Rows are points. A path goes straight from each point to the next, and from the last back to the first. The post is the endless flat space through its rows: a point in 2 columns, a line in 3, a plane in 4, and so on, so that a path can go around it. Count how often the path circles the post. Going back the other way cancels.

Post (1 x 2):
[-0.15 -0.04]
Path (15 x 2):
[+0.00 -0.40]
[+0.03 -0.05]
[-0.09 +0.14]
[-0.27 +0.09]
[-0.34 -0.10]
[-0.09 -0.22]
[+0.01 -0.10]
[+0.21 +0.05]
[+0.05 -0.36]
[-0.26 -0.54]
[-0.53 -0.02]
[-0.44 +0.36]
[+0.29 +0.21]
[+0.02 -0.17]
[-0.23 -0.56]
Times around: 0

Post, 5 rows:
[+0.11 +0.13 +0.14 -0.30 -0.05 -0.06]
[-0.02 -0.09 -0.04 +0.12 -0.22 +0.14]
[-0.22 -0.04 +0.51 +0.14 -0.15 -0.36]
[+0.21 +0.16 -0.39 +0.19 -0.05 +0.18]
[+0.24 +0.17 -0.18 -0.71 -0.20 -0.37]
Path, 8 rows:
[-0.02 +0.30 +0.46 +0.13 +0.00 -0.14]
[-0.20 +0.23 -0.21 -0.51 +0.00 +0.19]
[-0.25 -0.14 +0.29 -0.07 +0.05 -0.16]
[+0.26 +0.28 +0.44 -0.33 +0.38 -0.15]
[-0.19 -0.09 +0.15 -0.06 -0.02 -0.02]
[-0.34 +0.24 +0.11 +0.49 -0.20 -0.47]
[+0.43 +0.25 +0.03 -0.64 -0.38 -0.14]
[+0.37 +0.18 +0.10 -0.33 -0.10 -0.18]
Times around: 0

Post:
[+0.28 -0.13 -0.06 -0.14 +0.47 +0.03 +0.11 +0.02 -0.10 -0.28 -0.14 -0.20]
[+0.05 +0.21 -0.20 +0.07 +0.23 +0.29 +0.37 +0.20 -0.12 +0.14 +0.06 +0.10]
[-0.07 -0.11 +0.38 -0.17 +0.49 +0.33 +0.22 +0.05 -0.38 -0.55 -0.08 -0.05]
[+0.16 +0.24 -0.09 -0.41 -0.17 -0.11 -0.15 +0.46 -0.07 +0.20 +0.12 -0.03]
[-0.09 -0.22 +0.44 +0.49 +0.49 +0.00 -0.63 +0.25 +0.25 -0.01 -0.35 +0.39]
[+0.25 +0.27 -0.10 -0.19 -0.37 -0.36 -0.96 +0.22 -0.05 -0.24 +0.60 +0.48]
[+0.11 +0.24 +0.11 -0.20 +0.32 -0.05 +0.19 +0.06 +0.15 +0.38 +0.07 -0.19]
[+0.38 +0.58 -0.15 -0.04 +0.02 +0.17 -0.26 +0.21 -0.03 +0.17 -0.04 -0.07]
[+0.12 +0.17 +0.14 +0.18 +0.10 -0.19 +0.20 +0.27 -0.09 +0.07 +0.22 -0.22]
[+0.13 +0.08 +0.01 -0.05 -0.27 +0.01 -0.18 +0.13 -0.45 +0.44 +0.41 -0.33]
[+0.39 +0.14 -0.08 -0.22 -0.37 -0.15 -0.13 +0.09 +0.14 -0.01 +0.15 +0.10]
Path (32 x 12):
[+0.25 +0.17 -0.04 +0.29 +0.09 -0.19 -0.58 -0.14 -0.18 -0.17 +0.12 +0.05]
[+0.12 +0.13 -0.16 -0.50 -0.19 +0.07 -0.48 -0.07 -0.17 -0.30 +0.27 +0.05]
[+0.19 +0.25 +0.10 +0.14 +0.34 -0.05 +0.16 +0.05 -0.09 -0.03 +0.39 -0.38]
[+0.34 +0.08 +0.28 -0.31 -0.04 -0.07 -0.54 +0.08 +0.24 -0.42 +0.24 +0.38]
[+0.04 +0.26 -0.15 -0.25 +0.09 +0.17 +0.29 +0.69 -0.47 +0.30 +0.31 +0.27]
[-0.02 -0.40 +0.47 -0.14 +0.14 -0.05 -0.32 +0.20 -0.33 +0.16 -0.25 -0.16]
[+0.10 -0.14 -0.09 +0.15 -0.15 +0.08 +0.22 -0.26 -0.18 -0.06 +0.04 +0.03]
[-0.10 -0.29 -0.25 -0.28 +0.07 -0.01 -0.18 +0.56 -0.30 -0.40 -0.09 +0.13]
[-0.20 -0.06 -0.06 +0.05 -0.31 +0.05 +0.09 +0.22 -0.15 +0.47 +0.02 +0.02]
[+0.29 -0.40 -0.49 -0.27 +0.08 +0.03 -0.28 +0.49 -0.21 -0.27 -0.32 -0.10]
[+0.05 +0.51 +0.32 +0.23 +0.56 +0.45 -0.01 +0.04 -0.03 +0.07 +0.13 +0.02]
[+0.53 -0.27 +0.12 -0.47 -0.05 -0.11 -0.21 +0.30 -0.08 -0.15 -0.01 -0.22]
[+0.39 +0.17 -0.10 -0.21 -0.49 +0.00 +0.45 +0.17 -0.09 +0.21 +0.17 +0.08]
[-0.60 -0.48 +0.63 +0.33 +0.21 +0.13 -0.03 +0.24 -0.82 -0.16 +0.28 +0.05]
[+0.25 -0.07 -0.11 +0.06 -0.11 -0.37 -0.47 +0.06 -0.10 +0.02 -0.13 -0.41]
[-0.12 +0.11 -0.19 +0.04 +0.17 +0.30 +0.15 +0.11 -0.26 +0.00 +0.43 -0.02]
[+0.23 +0.21 +0.12 +0.03 +0.49 +0.13 -0.09 +0.14 +0.26 +0.04 +0.32 -0.04]
[+0.31 -0.18 +0.19 +0.07 +0.48 -0.01 +0.17 -0.04 +0.05 -0.29 -0.02 +0.08]
[+0.57 -0.14 +0.02 -0.40 -0.19 -0.32 +0.05 +0.18 -0.27 -0.15 -0.03 -0.32]
[-0.15 +0.40 +0.28 -0.11 -0.12 -0.13 -0.32 +0.20 -0.21 +0.07 +0.45 +0.31]
[-0.04 +0.13 +0.00 -0.50 +0.08 +0.31 +0.18 +0.05 -0.42 +0.14 +0.08 -0.24]
[+0.00 +0.35 -0.28 -0.10 -0.19 +0.10 -0.16 +0.57 -0.06 +0.12 +0.27 +0.15]
[+0.39 +0.40 -0.08 -0.26 +0.13 +0.28 +0.16 +0.39 +0.27 +0.04 +0.02 -0.24]
[+0.23 +0.13 +0.22 -0.05 +0.11 +0.29 -0.45 +0.36 -0.75 +0.01 +0.21 -0.16]
[+0.06 -0.48 +0.37 -0.11 +0.40 -0.15 -0.22 -0.30 -0.11 +0.05 -0.14 +0.28]
[-0.02 +0.36 -0.12 -0.03 +0.02 -0.04 +0.12 -0.05 -0.35 +0.71 +0.39 -0.27]
[-0.01 +0.12 +0.18 +0.12 +0.27 +0.08 -0.51 +0.02 -0.24 -0.19 -0.02 -0.21]
[+0.11 -0.14 +0.07 +0.27 +0.52 -0.25 -0.46 +0.56 -0.03 -0.46 -0.31 -0.25]
[+0.36 +0.23 -0.22 +0.20 +0.25 +0.12 +0.00 +0.20 -0.06 -0.21 +0.06 -0.32]
[+0.08 -0.16 +0.26 -0.18 +0.49 +0.28 +0.42 +0.19 -0.14 +0.23 +0.25 -0.26]
[+0.48 -0.22 +0.31 -0.01 -0.19 -0.03 -0.18 -0.38 +0.04 -0.02 +0.02 -0.12]
[+0.34 +0.10 -0.23 -0.10 +0.10 -0.09 +0.36 +0.23 +0.14 +0.31 -0.46 -0.04]
Times around: 5
